Every row gives one point. To make a cloud, some directions were put in groups of two or more. Within a group, all points are equally far from the middle, so they leave a hole (a ring in 2 directions, a hollow ball in 3). The other directions are filled evenly. Then the cloud was stretched, turned, moved and blurred a little. Count the holes, and give their numbers of directions, smallest first.
(in the rows, 100 means zero)

Cloud (21 x 3):
123 95 112
74 53 94
121 167 135
103 109 166
70 96 142
93 70 84
87 100 71
108 80 54
105 94 57
52 72 112
104 113 94
135 124 70
93 50 65
100 80 111
142 154 102
138 161 165
141 147 109
125 141 111
63 109 104
61 82 116
108 94 123
Holes: 0

Cloud (19 x 3):
102 106 141
122 147 90
57 142 111
76 148 55
98 75 114
130 110 57
55 100 103
91 70 97
91 68 108
22 111 90
124 90 59
122 90 61
79 122 57
81 141 45
86 125 64
48 142 80
97 132 125
47 104 95
144 97 107
Holes: 0

Cloud (22 x 3):
102 76 100
152 117 102
128 80 61
77 101 106
117 138 114
144 81 69
162 76 114
132 139 74
89 113 43
116 135 121
108 76 137
137 61 121
91 114 41
148 91 147
119 132 39
83 147 93
90 152 82
72 112 96
70 125 92
161 81 100
119 81 150
71 116 73
Holes: 1 (3)

Cloud (31 x 4):
110 99 113 32
119 134 109 38
85 94 68 120
72 117 135 71
146 116 125 80
88 146 125 131
87 145 109 128
136 98 144 57
129 97 125 34
91 133 80 121
143 124 107 59
89 70 80 81
63 75 115 126
108 49 119 157
81 114 88 146
63 82 133 110
100 113 63 111
104 151 93 76
85 82 170 111
83 149 140 101
99 87 107 42
121 60 115 53
84 121 84 140
146 113 124 94
118 85 115 35
73 91 113 72
68 95 125 81
73 60 139 143
77 134 149 89
135 95 114 138
92 47 142 140
Holes: 2 (2, 2)

Cloud (29 x 4):
126 127 87 145
162 83 85 102
114 134 84 142
124 82 121 154
110 65 137 115
63 64 64 125
76 45 63 124
88 145 116 76
134 146 119 72
134 128 70 113
65 51 73 132
151 110 79 124
77 138 115 79
79 77 48 95
153 133 100 73
89 79 64 58
71 142 116 106
114 129 65 74
61 108 76 131
123 75 140 106
95 143 107 63
71 138 117 93
101 117 62 66
118 76 139 128
99 153 121 81
114 148 134 121
134 147 123 76
117 56 102 154
122 148 105 63
Holes: 2 (2, 2)

Cloud (50 x 6):
139 86 110 138 85 175
77 119 102 84 149 89
81 127 101 95 150 36
46 58 95 82 92 133
95 94 140 109 80 185
106 77 151 155 73 124
121 142 134 113 131 137
88 104 121 73 77 77
78 146 102 110 129 106
86 68 97 151 64 122
91 92 127 70 132 129
75 113 60 113 88 78
81 94 53 107 88 95
106 149 94 157 133 94
91 131 153 145 105 80
105 118 164 103 85 116
90 42 113 90 110 107
49 101 72 110 111 84
111 63 82 133 90 146
66 34 126 91 89 95
100 137 80 84 126 83
112 136 132 83 135 96
89 136 117 92 120 32
123 80 131 90 105 168
78 45 104 127 66 159
144 150 123 149 118 133
109 139 107 79 131 96
74 79 99 137 79 65
83 115 110 159 87 74
108 124 164 135 130 95
85 68 99 103 72 64
62 83 67 74 109 106
121 83 115 108 79 82
85 93 135 152 108 70
93 64 139 121 126 114
120 126 132 161 132 74
60 83 96 61 72 110
90 127 133 118 154 76
108 84 125 157 68 173
104 55 144 113 51 149
144 84 129 120 96 162
80 37 115 90 83 89
48 110 117 71 99 71
93 67 100 150 60 137
107 152 109 107 109 131
88 57 102 136 85 167
47 61 80 84 76 91
101 97 120 150 131 68
86 134 137 136 126 44
70 125 109 144 98 59
Holes: 2 (2, 4)

Cloud (54 x 6):
84 148 113 83 116 138
136 80 94 151 124 132
99 71 94 146 109 117
126 99 114 111 87 39
46 121 95 95 122 75
75 52 128 127 69 87
72 66 111 150 94 27
119 93 91 67 108 94
108 75 94 93 86 172
92 55 85 99 127 169
94 84 106 164 90 77
81 74 123 58 130 123
67 130 146 79 46 116
107 75 76 138 145 86
83 98 107 114 54 97
143 104 121 113 139 130
67 89 52 90 91 109
147 94 85 117 105 96
90 112 83 134 72 83
102 78 96 159 109 90
61 112 153 46 134 147
100 144 115 142 80 119
81 100 79 84 116 83
69 130 108 69 97 89
79 103 96 129 114 182
17 128 94 46 77 44
138 110 55 139 95 54
77 163 120 82 137 143
99 27 98 122 114 73
78 125 124 100 158 125
48 123 169 80 99 130
44 124 85 103 97 16
41 108 88 120 104 70
91 125 76 88 145 73
37 119 55 116 44 77
86 96 65 92 115 134
97 88 103 129 72 79
114 96 137 104 91 124
106 90 156 95 156 139
90 62 37 111 113 75
143 65 79 110 111 100
90 117 62 72 151 89
98 127 55 76 145 67
109 106 82 127 103 96
115 76 115 113 134 148
113 83 134 151 61 143
62 94 95 110 106 162
112 135 154 116 57 111
111 82 101 138 152 162
84 128 53 69 112 112
74 128 66 76 100 120
53 103 43 103 107 69
103 114 97 100 77 114
107 86 161 140 78 121
Holes: 0

Cloud (84 x 8):
89 117 120 70 115 142 107 94
115 47 67 78 64 75 112 103
75 123 118 100 77 145 101 152
115 97 160 57 78 79 109 89
104 53 119 145 158 106 74 59
107 102 126 97 54 54 153 137
107 66 83 82 92 25 152 159
76 57 68 122 85 100 69 101
109 83 104 54 50 93 128 142
73 119 128 130 79 94 125 115
34 121 136 100 78 111 120 150
118 34 65 80 90 50 169 99
92 78 88 90 99 32 84 105
130 122 134 83 93 96 108 93
163 75 80 120 112 85 105 75
92 110 110 100 42 124 49 111
75 144 121 109 122 142 70 101
64 58 84 133 102 79 53 110
111 86 111 155 143 91 99 82
68 84 74 61 76 46 120 130
106 68 137 83 83 69 134 65
95 89 99 65 114 97 147 104
95 92 100 106 116 106 40 139
110 67 135 103 86 98 140 126
48 113 118 114 62 138 100 125
131 23 98 78 97 70 76 92
119 79 133 73 50 61 154 122
105 66 125 59 65 61 83 127
117 122 124 115 51 62 123 119
74 156 110 83 85 150 173 139
103 95 82 121 96 37 96 90
107 72 82 92 94 31 116 95
105 72 143 58 51 106 124 92
102 50 99 94 107 86 16 78
136 119 128 53 34 51 178 132
68 121 131 127 128 141 88 95
93 81 103 47 103 115 109 81
75 96 86 70 102 124 92 151
100 27 68 102 100 53 143 91
137 53 89 114 96 28 108 135
92 144 89 93 81 88 155 119
73 91 138 54 80 128 105 144
107 116 98 110 92 161 40 49
105 99 76 112 122 148 34 96
101 59 123 41 46 74 101 117
97 101 114 40 22 72 121 137
109 106 125 125 91 90 148 106
123 125 139 42 39 72 143 119
109 82 106 67 95 101 101 66
161 116 98 79 69 100 140 83
104 116 146 133 116 124 76 95
84 104 97 111 125 134 106 91
84 121 148 91 86 180 49 103
105 113 117 88 49 137 27 110
94 82 141 89 97 139 63 125
108 148 114 51 31 78 155 112
80 26 109 86 69 69 102 104
135 121 121 70 26 56 137 133
102 102 90 123 126 68 101 108
83 65 108 89 87 134 33 106
126 84 74 43 81 126 82 98
124 94 137 76 74 140 129 90
61 68 77 79 83 104 55 82
104 104 67 114 125 130 112 117
88 101 115 59 56 68 158 84
134 89 94 129 130 85 105 89
112 127 112 123 91 60 139 109
116 40 105 70 112 50 119 136
38 135 130 110 72 134 105 115
111 86 143 104 66 51 111 79
119 143 77 83 85 126 86 98
106 58 96 100 57 44 69 110
114 87 61 108 73 88 132 73
62 150 137 23 66 116 129 116
92 98 119 58 118 99 128 100
107 71 62 64 64 43 139 106
98 81 95 86 52 54 146 152
71 92 98 25 89 75 87 116
77 76 99 76 121 67 97 112
97 64 140 73 56 74 119 111
108 127 115 88 90 139 72 164
140 125 121 114 92 145 138 113
115 55 126 108 44 64 84 84
67 113 116 61 84 149 137 88
Holes: 1 (2)

Cloud (79 x 8):
43 116 69 34 115 86 130 87
97 111 150 90 69 140 128 135
65 134 54 94 70 161 90 107
103 78 142 65 96 122 116 50
114 69 127 112 74 164 115 89
63 103 129 150 132 71 78 92
119 80 169 115 67 76 88 58
62 125 127 41 103 135 114 111
74 115 62 68 118 129 150 98
134 89 100 62 141 92 96 93
118 147 156 93 110 103 144 95
140 102 94 114 78 148 130 118
108 146 115 37 81 68 133 135
43 111 62 113 127 89 26 88
106 103 65 122 51 117 105 73
135 115 110 103 81 148 113 154
74 87 140 129 86 134 61 75
58 160 110 60 100 92 67 92
57 64 61 123 61 79 78 81
130 135 128 84 103 46 116 101
65 112 43 96 143 77 50 93
72 67 104 113 107 130 127 54
74 131 98 126 114 72 52 133
117 113 135 93 107 42 79 75
40 105 133 105 97 148 94 142
101 118 46 81 115 90 54 117
80 44 120 121 129 80 73 100
62 120 43 113 146 65 55 117
120 106 48 83 83 95 124 134
71 182 115 79 79 81 122 100
93 77 87 49 85 73 74 73
118 99 117 48 74 129 132 150
90 92 132 96 135 96 129 130
78 96 171 81 60 47 82 92
131 81 53 125 129 117 110 108
89 94 96 114 106 112 21 92
125 94 93 151 122 98 63 95
133 82 117 73 140 96 124 107
115 63 94 47 104 118 105 124
96 96 93 149 81 128 129 111
69 73 66 159 80 89 60 83
107 94 86 115 140 67 95 49
136 119 126 125 92 133 70 128
100 114 86 100 103 139 115 45
56 128 126 69 151 31 86 91
114 102 156 119 127 89 132 68
133 92 139 75 79 149 139 99
102 113 83 115 67 93 126 43
106 115 125 64 154 59 144 99
41 124 111 86 36 96 118 62
147 54 120 125 124 127 72 100
37 107 75 87 129 139 100 165
42 81 102 130 143 69 50 83
95 92 86 64 130 70 95 44
90 60 138 70 94 129 104 120
94 65 118 123 91 36 107 61
64 108 96 107 30 137 58 130
112 95 101 51 120 122 108 70
80 86 62 81 73 170 107 124
73 43 134 111 104 87 75 82
69 79 125 133 51 74 74 76
89 129 104 77 116 137 39 132
49 90 78 119 150 48 74 103
100 119 95 95 53 138 132 147
63 57 95 100 115 152 97 108
83 108 65 135 117 93 136 63
37 152 47 85 105 88 77 135
106 54 152 117 88 126 113 120
90 52 38 134 61 121 107 98
85 129 111 45 159 100 92 77
97 116 126 75 109 131 169 92
122 73 134 93 103 19 105 82
129 58 97 78 117 72 71 76
85 68 137 98 74 69 118 141
68 134 86 124 117 78 94 149
88 82 98 77 94 162 102 156
77 116 122 122 78 128 29 118
105 97 78 77 106 74 65 66
84 99 77 75 171 92 66 105
Holes: 1 (6)

Cloud (102 x 9):
61 75 101 84 87 163 90 74 43
119 142 86 88 94 92 139 84 158
102 81 119 51 138 79 90 44 127
99 116 135 67 77 140 92 85 103
89 68 71 74 92 89 67 66 64
57 105 86 48 128 137 110 40 83
51 77 81 126 124 65 102 101 18
82 57 81 56 97 117 147 58 107
113 57 72 94 122 87 143 95 152
64 107 117 98 163 109 78 70 54
93 33 116 75 104 117 167 89 56
87 62 116 97 80 106 83 49 95
105 20 128 106 125 106 122 136 43
66 143 85 120 111 108 83 93 10
101 129 124 37 89 108 141 99 122
85 126 125 68 80 146 86 85 81
127 133 117 115 67 80 70 62 103
74 80 91 60 125 45 108 88 106
90 135 76 81 57 142 107 70 127
48 108 89 99 151 82 99 69 19
81 110 99 155 109 74 64 87 92
121 88 128 131 95 102 69 68 104
54 136 87 137 94 132 98 60 109
62 118 131 112 107 92 124 95 116
51 82 120 102 92 89 95 68 22
63 133 66 116 117 120 108 106 131
66 91 93 69 102 138 104 61 132
103 119 89 60 143 25 138 116 102
113 66 96 120 139 55 104 119 41
98 68 85 95 160 76 111 147 110
98 168 98 102 98 58 71 102 98
92 78 106 72 71 110 165 97 53
91 131 77 73 57 105 134 116 165
126 101 71 113 75 31 147 125 100
110 102 83 96 110 75 98 79 17
123 114 113 66 79 104 125 111 63
90 106 70 89 110 141 87 38 63
93 38 113 88 118 50 90 80 67
110 86 126 125 70 35 85 140 86
78 126 105 82 96 129 133 64 24
103 18 92 49 116 95 165 147 76
62 105 86 72 72 51 133 142 100
66 132 99 131 108 45 111 138 101
80 83 85 64 71 129 153 162 114
103 63 128 95 91 119 145 141 45
111 29 110 83 68 86 142 142 111
131 83 128 32 112 83 102 130 85
90 138 124 139 94 57 97 144 68
58 42 105 72 126 100 163 133 86
76 69 130 117 79 160 90 91 67
88 143 99 78 95 104 113 91 166
36 73 75 104 114 119 91 80 79
67 69 109 88 87 131 74 149 83
105 128 72 105 112 68 132 157 95
90 161 108 92 114 59 94 57 59
102 119 109 82 125 130 145 158 118
90 102 123 121 140 99 88 90 20
52 103 135 139 75 127 96 131 83
114 20 101 97 146 76 84 90 98
114 121 115 134 78 100 120 147 67
66 123 56 103 131 104 152 118 117
111 104 79 82 82 27 137 70 95
91 132 80 63 110 96 70 111 119
125 67 76 18 121 65 119 88 114
81 80 80 52 87 162 122 87 73
127 148 115 71 81 94 104 79 112
51 82 117 105 87 160 100 72 46
132 99 139 68 97 103 134 100 167
85 114 106 130 82 79 101 33 25
116 111 154 85 117 100 68 100 105
126 125 75 92 100 30 146 121 99
76 65 60 113 73 93 95 68 113
90 98 137 151 105 85 100 103 92
93 82 100 35 135 44 109 86 61
104 61 115 63 113 34 92 100 99
160 84 98 68 108 80 90 95 136
88 62 73 92 124 84 64 75 47
69 131 102 84 113 107 70 50 113
76 68 95 93 166 50 150 102 71
112 41 88 133 88 63 121 115 46
74 66 102 132 118 108 101 45 69
105 141 68 104 112 77 139 106 148
113 71 78 72 112 67 81 44 87
104 81 105 121 90 109 116 126 20
140 75 142 105 134 86 77 98 67
84 125 61 93 124 129 155 53 81
87 76 71 120 66 113 107 161 139
59 178 69 80 99 63 134 80 87
89 77 68 56 116 95 91 76 138
79 63 70 54 144 118 89 123 90
89 71 89 105 102 48 166 104 40
65 143 74 83 143 122 121 108 118
121 114 53 126 84 66 119 118 130
107 116 145 58 134 97 67 85 107
57 87 122 109 99 140 74 115 28
61 116 104 71 55 144 104 131 114
105 93 111 127 69 100 80 47 113
65 161 98 117 83 76 147 56 71
122 40 127 86 97 138 81 69 85
80 95 80 81 106 165 107 53 109
127 47 91 64 109 90 90 66 140
104 133 117 155 77 77 107 63 90
Holes: 1 (8)

Cloud (90 x 9):
85 136 146 119 134 66 101 112 143
145 157 101 141 75 123 92 111 112
80 138 122 118 168 86 64 88 105
86 129 104 71 32 119 130 106 110
55 105 111 119 111 54 74 112 114
151 112 127 151 83 92 94 116 130
129 118 64 74 81 157 126 63 88
84 127 101 117 133 136 166 78 90
95 142 90 125 145 167 100 93 52
131 106 39 108 96 170 118 77 77
68 141 87 56 102 92 130 129 93
109 76 120 170 135 97 111 102 80
119 83 86 69 95 62 147 69 79
136 61 107 113 115 98 153 64 86
94 55 47 103 102 130 95 112 60
126 114 115 74 78 75 147 86 135
79 116 153 105 131 104 118 49 88
92 129 75 155 55 175 99 61 101
97 153 81 142 107 86 116 115 100
119 118 51 113 78 168 96 133 107
89 133 86 123 132 75 75 162 104
125 85 69 128 115 135 120 67 109
122 123 115 129 63 80 120 33 77
105 107 35 102 147 99 113 122 88
83 112 129 49 91 65 133 67 108
50 141 103 106 36 148 105 77 105
71 75 131 48 90 82 122 86 111
109 91 113 109 139 79 94 49 70
108 102 103 108 54 143 104 22 82
43 145 99 126 87 116 99 138 114
100 165 109 166 145 145 105 63 82
120 117 87 92 82 55 132 69 119
171 99 72 136 90 132 134 64 93
127 151 110 115 117 145 99 115 92
41 92 107 87 101 81 60 139 91
47 133 104 105 134 128 92 70 132
89 157 110 118 54 88 94 90 145
70 66 62 75 126 156 99 138 72
140 103 114 108 125 59 166 117 112
58 77 120 136 107 133 127 102 95
85 137 115 137 96 161 135 36 86
109 91 112 98 81 101 112 17 96
153 127 119 85 112 71 148 83 85
92 142 83 87 188 118 117 131 91
76 126 106 47 84 111 84 101 132
119 117 140 124 143 91 123 101 133
121 65 120 96 62 76 128 108 136
55 136 108 83 57 106 128 83 83
134 109 124 132 82 118 152 133 93
144 139 103 99 113 101 158 59 114
119 136 100 154 51 88 96 107 106
42 80 86 102 78 136 63 130 77
129 147 136 157 77 118 118 52 131
142 91 102 142 116 136 142 59 91
74 108 106 118 138 114 139 64 115
101 83 101 81 113 121 63 134 102
130 162 53 113 96 129 115 89 72
45 128 87 162 126 142 76 119 106
79 84 78 116 86 133 80 41 72
44 85 115 67 103 95 94 107 137
99 132 109 141 129 137 142 29 78
14 125 97 115 124 121 79 124 89
160 123 89 81 85 88 108 86 97
97 143 76 92 149 137 144 62 54
69 135 104 141 95 146 110 22 78
125 127 131 132 70 60 98 54 136
66 152 97 132 42 139 105 52 101
69 49 82 91 105 134 113 111 99
131 134 88 76 145 112 97 119 103
149 102 106 110 109 42 144 93 87
73 143 106 98 48 155 125 65 75
75 139 89 88 167 126 150 99 80
109 129 80 156 110 140 99 100 48
72 87 77 69 144 64 113 165 94
59 104 96 123 50 113 57 94 136
44 139 81 108 111 157 81 157 117
82 79 77 37 58 127 120 113 98
31 120 108 52 119 119 123 90 74
83 96 72 126 97 108 146 67 84
109 91 105 66 100 90 65 99 104
91 54 126 135 116 74 127 117 86
67 135 145 106 146 105 72 111 104
157 70 100 104 95 73 96 107 95
119 165 72 131 80 164 95 94 78
50 168 83 141 141 139 71 98 88
42 152 71 87 134 105 74 131 94
39 109 42 76 95 128 85 110 107
78 138 76 103 77 97 138 118 116
77 128 110 84 145 108 161 125 77
62 103 92 116 120 153 129 130 113
Holes: 1 (9)

Cloud (93 x 9):
67 124 95 125 151 108 81 76 135
67 104 110 125 96 81 116 52 169
62 59 51 132 92 158 100 56 118
108 28 77 78 77 83 122 118 130
112 65 113 57 97 98 81 51 53
74 66 82 155 128 116 116 39 108
91 70 108 97 84 65 55 63 101
49 136 106 88 113 106 106 63 126
139 67 52 108 70 85 86 85 104
106 91 64 154 127 115 131 53 126
121 128 77 99 91 91 110 119 78
110 63 74 83 91 74 81 130 92
108 57 82 115 131 142 158 63 105
50 109 130 146 86 117 49 88 90
131 72 115 85 124 111 129 120 100
99 100 77 151 71 147 89 80 152
103 132 101 150 60 107 54 65 109
156 102 92 99 115 136 130 114 124
120 85 124 60 96 136 114 52 132
84 138 117 141 72 77 59 45 93
138 131 102 119 61 89 155 72 94
47 96 62 113 56 82 93 46 122
120 154 99 108 45 60 106 66 109
38 49 58 95 105 117 64 85 135
110 45 93 117 86 80 79 120 128
139 94 72 122 75 116 96 43 72
134 136 113 115 87 136 105 85 73
37 85 115 90 80 124 36 58 104
94 161 106 126 110 67 102 62 79
69 84 113 145 68 133 41 88 131
69 78 139 106 100 124 113 105 80
76 109 87 145 58 140 116 71 78
38 93 104 115 103 133 152 62 121
38 68 61 99 124 110 125 70 122
70 40 126 64 104 125 120 81 117
105 111 111 92 111 130 122 78 47
76 90 93 125 84 84 123 56 181
74 127 99 132 101 73 48 38 103
129 84 68 61 128 111 39 104 132
111 124 80 110 104 81 99 128 108
145 112 89 110 98 149 81 42 130
105 144 125 105 126 139 68 35 88
42 95 124 117 47 120 107 96 140
97 66 70 73 94 123 140 119 146
89 76 103 97 62 108 50 141 101
90 126 77 164 59 82 132 55 104
135 95 103 116 89 86 152 111 124
63 50 98 63 119 135 31 92 89
72 89 86 145 87 119 42 73 153
61 144 114 146 58 131 85 76 126
116 59 126 128 95 142 105 82 98
121 98 86 88 51 138 94 115 140
71 122 72 95 119 75 123 24 81
134 103 66 95 133 84 150 77 105
118 54 131 102 76 123 104 103 83
102 63 97 106 141 165 112 60 82
50 65 119 104 45 132 88 55 100
62 74 104 102 85 112 40 104 66
120 129 111 111 103 131 73 63 50
154 161 111 71 117 117 98 55 99
165 72 71 105 100 122 125 45 108
102 36 88 66 111 147 112 96 170
83 115 120 131 132 85 110 41 132
149 110 118 71 85 60 95 107 117
128 67 75 68 53 78 76 70 87
38 108 108 140 57 141 118 49 138
99 77 121 104 82 118 24 88 137
81 79 116 74 111 95 28 84 142
48 92 128 95 93 116 96 122 128
102 73 99 91 123 130 154 27 82
71 67 83 65 157 143 99 72 134
103 80 114 67 43 129 102 73 109
74 96 120 107 87 63 122 69 138
123 125 92 55 89 68 111 62 60
116 131 103 106 140 151 98 28 122
98 81 96 164 111 124 139 71 135
82 93 118 102 95 122 129 28 55
80 93 72 125 92 150 108 43 60
84 84 109 150 122 122 100 28 88
83 119 66 139 126 85 111 19 92
59 135 69 118 108 107 63 80 125
129 96 78 80 100 88 172 77 110
106 88 95 116 116 120 163 20 103
61 83 112 111 129 87 105 86 77
71 135 113 139 110 118 115 97 155
112 88 106 45 53 99 110 97 111
141 79 75 63 134 64 92 87 108
68 64 49 136 80 139 148 56 127
114 159 63 76 117 95 83 55 121
129 67 70 75 135 113 126 25 144
57 77 140 120 111 120 65 97 78
32 73 125 138 128 147 77 72 109
83 88 94 59 113 65 71 47 79
Holes: 2 (3, 6)
